Each row is a point. Each copy is the shape, with its points in the same order, turned, moved and blurred by noise. Is it also mirrored, or only turned?
In the rows, 128 means zero.

Shape (8 x 2)
[[ 87 128]
 [110 192]
 [155  93]
 [125 174]
 [ 83 113]
 [186 163]
 [ 88  96]
 [180 147]]
Copy 1 (8 x 2)
[[117 130]
 [ 95  75]
 [185 110]
 [114  74]
 [129 153]
 [168  45]
 [129 160]
 [176  56]]
Copy 1 is: mirrored
Copy 2 (8 x 2)
[[122 165]
 [192 164]
 [110  89]
 [176 141]
 [111 161]
 [186  79]
 [101 154]
 [170  83]]
Copy 2 is: only turned
Copy 3 (8 x 2)
[[152  99]
 [193 143]
 [ 88 153]
 [175 151]
 [130  89]
 [142 201]
 [117  86]
 [132 193]]
Copy 3 is: mirrored
Copy 4 (8 x 2)
[[165 152]
 [124 207]
 [109  95]
 [115 187]
 [180 138]
 [ 61 156]
 [173 123]
 [ 66 139]]
Copy 4 is: mirrored

Shape (7 x 4)
[[ 90 108 134 129]
 [ 87 120 176  89]
 [ 71 111 137 165]
 [131 135  94 100]
 [ 65 101 144 103]
 [177  87  87  72]
 [145  76 163 211]]
Copy 1 (7 x 4)
[[134 141 104  81]
 [ 93 164  71  77]
 [174 145  94  74]
 [ 90 147 162 101]
 [114 156  90  46]
 [ 48  93 166 101]
 [174  71  82 137]]
Copy 1 is: only turned
Copy 2 (7 x 4)
[[106 117 110 172]
 [154 151 123 209]
 [ 79 127 101 171]
 [131 102 171 133]
 [112 118 124 205]
 [169  44 156 149]
 [131  89  38 122]]
Copy 2 is: only turned

Shape (9 x 6)
[[101 128 177 113 111  69]
 [121 141  85  76 108  81]
 [ 99  98 163 148 149 111]
 [116  68 122 170 107 136]
 [122  86 162 137 174 117]
 [ 87 162 112  85 111 119]
 [179  56 142 190 143 136]
 [180 164  78  94  39 199]
 [166 185  62 147  81 148]]
Copy 1 (9 x 6)
[[199 118 142 145  61 144]
 [132 148 128  86  66 151]
 [165  89 166 175  98 165]
 [160  60 135 132 149 175]
 [154 103 197 170 116 175]
 [120 119 132 110  61 114]
 [171  95 170 152 200 195]
 [115 131 107  42 172  59]
 [101 145  72 101 157 112]]
Copy 1 is: mirrored
Copy 2 (9 x 6)
[[117 160 119 168  74 181]
 [140  88 151  95  83 177]
 [128 173 123 155 149 164]
 [ 89 128 116 154 177 176]
 [158 162 119 169 148 155]
 [114 130 164  99  80 154]
 [118 112  86 204 197 139]
 [ 41  32 168 114 113  81]
 [ 73  63 105  78 114  99]]
Copy 2 is: mirrored
Copy 3 (9 x 6)
[[ 87  99 170  69 111 125]
 [102 179 138  76 151 106]
 [120  60 127  87 104 105]
 [138  71  95 106 174 126]
 [148  65 135  87 104  86]
 [ 64 152 143  92 149  78]
 [209  59 119 142 130 145]
 [115 172 166 199 239  97]
 [113 184 131 191 183 137]]
Copy 3 is: only turned

Shape (14 x 9)
[[ 65 116 184 123 115 139 149 134 153]
 [172  95 167 135  95  83 125 114 106]
 [136 163  59 130 111 130 121  99  89]
 [162 165  28 109 126 120 101 136 135]
 [116  88 113 190  74  85 144 164 124]
 [161 137  45 138 110 157 100 134 143]
 [184 134  64 138 156 129  93 146 145]
 [186 187  24 113 166 128 172 177  97]
 [141 113  57 135 187 141 108 121  87]
 [143 153 101 157 107 177 132 121 123]
 [ 96 151 229 197 142  91  86 106 138]
 [100 119 173 177 138  86 140  54 181]
 [ 81 118 153 133  87  58 118 155 113]
 [ 88 110 208 137 105 133 110  84 184]]
Copy 1 (14 x 9)
[[126 166 142  62  94 157 134  87  86]
 [ 63 160 155 151 105 120 185 128 109]
 [159 127  94 196 138 145 160 132 144]
 [154 101  86 207  91 103 154 111 169]
 [136 194 174 152  51 153 182 143 142]
 [154  90 118 192  87 147 136 116 186]
 [132  92 140 197  99  94 138 106 173]
 [144 156  76 237 117  85  89  69 189]
 [150 124 140 182 159  97 103 155 163]
 [136 114 123 175 118 169 142  92 151]
 [119 148 224  96 142 136 200  70  66]
 [119 151 155  51 145 123 220  90 134]
 [147 188 145 133  76 116 185 126  68]
 [110 114 143  39 111 153 186  98  84]]
Copy 1 is: mirrored
Copy 2 (14 x 9)
[[126 155 197 128 144 152 103 100 115]
 [119 137 105 142  77 110 144  93 134]
 [176 124 116  97 151  93 184 188 136]
 [155 127  72 103 171 104 152 213  95]
 [122 161 120 197 117 168 166 145 143]
 [195 143  72 113 165 135 152 183 105]
 [160 105  50 104 151 147 134 182 112]
 [162  56  94 114 136 115 180 249  59]
 [178  56  93 117 180 134 162 158 142]
 [192 148 132  92 125 150 160 162 114]
 [ 72 152 163  72  99 184 126  94 186]
 [122 156 161 116  99 154  65 132 207]
 [ 68 154 149 161 147 125 156 115 134]
 [138 182 166 104 127 149  72  74 159]]
Copy 2 is: mirrored
Copy 3 (14 x 9)
[[125  70  82 111 126  83 167 163 136]
 [151 113 122 108 149 195 135 166 160]
 [124 149 166 138  97 141  96 106  88]
 [121 184 179 168 101 118  59 147 112]
 [126 154 110  41 118 133 118 148 164]
 [101 180 145 148 133 115  58 125 116]
 [118 203 154 159 150 126  86 167 113]
 [151 243 184 187  85 105 126 109 130]
 [ 98 201 130 156 111 148 129 150  63]
 [121 140 130 134 154 108 108  94 111]
 [171  72 127  59 200 119 174 197  82]
 [ 84  68 167  78 172 122 177 190 123]
 [166  99 109  66  85 132 129 190 139]
 [108  34 103 107 179 107 147 185 129]]
Copy 3 is: only turned

Shape (15 x 12)
[[127 127 136 156 125 184  77  73 102 183 146 111]
 [152 148 175  85 160 124  73  97  94 172 132 141]
 [105 133 111  84 133 103 138 132 122 140 126  83]
 [140 163 103 193 182  96 107  61 115  70 144 106]
 [ 80  65  96  78 113  98 150  41 204  69 102 110]
 [179 155 145 117 108 208  68 154 131 156  96 162]
 [ 98 127 120  82 173 153 163 134 127  99 171 101]
 [192 179 162  95 125 126 167  65 120 183  88 117]
 [124  86 124 129 148 202 156 152 112 125  54 133]
 [178 106 147 115 175 165  72  95 200  99 112  92]
 [112  70 100 194 182 135 132 156 180 128 140 176]
 [ 77 181 139  75 204 118 144  94 199 156  94 121]
 [ 75  93  84 180 163 157 121  81 158  71 144 172]
 [106 138 176 160 116 123 143 123 102 136 138 129]
 [193 167  73 191 169 190 121  33  96  80  98 119]]
Copy 1 (15 x 12)
[[ 25 146 116 101 182 146 137 101  85 151 182 107]
 [ 90 135 139  65 182 135  86 128  70 103 173  57]
 [119 161 157  69 119 130 108 151 114 133 138 149]
 [120  91 143 126 237 103 116 165  79 162 179 192]
 [178  93  80  99  70 134 167 188 125 199 175 149]
 [ 56  89 167  90 164 161 117  52  98 143 113  51]
 [139 166 106  73 146 138 103 133  66 161  92 161]
 [ 95 126 180  82 125  58 165 121  50 103 161  80]
 [ 59 116 156 120 118 163 140 158  80 185  60  93]
 [101  60 113  37 171  99 109 119 108 220 138 102]
 [111 126  92 173 186 123  95 153 157 201  86 108]
 [184 185 157  48 171 107 165 160 107 181 136  74]
 [128 110  81 168 189 169 143 156 107 216 134 148]
 [ 78 134 115 107 178 132 148 150 108  90 116 129]
 [ 71  67 176 145 204 110 150 116  13 209 170 164]]
Copy 1 is: only turned
Copy 2 (15 x 12)
[[202 152 138 135 127 122 110  77 114 143 140  75]
 [141 123 133 108  96 102 153  81  50 125 173 101]
 [125 113 162 119  83  97  99 157 111 117 125 147]
 [117 135 115 144 176  44  96 165 134 107 182  43]
 [153 143 183 126 201  73 137 236  89 149  72 169]
 [141 161 135 122 129 159 163  29 133  88 151 137]
 [124 134 139  98 126  94  48 149 105 145 152 171]
 [114 146 139 108 115 174 126 135  40  64 123  70]
 [151 184 163  71 130 177 129 145 168 134 168 157]
 [130 157 194 181 198 108 136 109  97 115 185 146]
 [112 115 102 140 180 139 133 148 188 216 171 137]
 [ 60 194 134 153  92 101 125 169  59 165 124 139]
 [152 158 102 118 214  75 108 161 172 193 133 124]
 [175 119  74 123 107 123 118 153 120 117 157 117]
 [129 195 146  95 207  98  89 124 153  75 164  14]]
Copy 2 is: only turned
Copy 3 (15 x 12)
[[168 175 199 108 139 149 125  96 141 134 205  63]
 [146 139 159  64 126 116 126 110 178 175 130 124]
 [114 134  95  82 108 145 144 142 117 113 134  96]
 [104 174 153 125 174 149 136  59 173  64  80  99]
 [102 197   7 138 112 103  58  79 118  73 141  84]
 [211 182 161 109 163 145 129 122  88 225 134 136]
 [119 129  93 125 105 108 188 109 109  85 165 152]
 [170 123 102  20 156 166  98 101 143 125 152 150]
 [231 174 119 124 119 116 123 154  76 102 105 123]
 [160 219 110 141  87 152 125  48 126 159 103 148]
 [183 143 149 229 116 140 101 116 150  97 101 123]
 [185 105  29 112  98 133 170  73 183 137 113 102]
 [153 189 113 207 166  97 120  91 142  63 125  87]
 [146  91 163 111 147 132 105  91 108 100 131  89]
 [191 248 161  78 206 159 138  85 151  66 111 137]]
Copy 3 is: mirrored
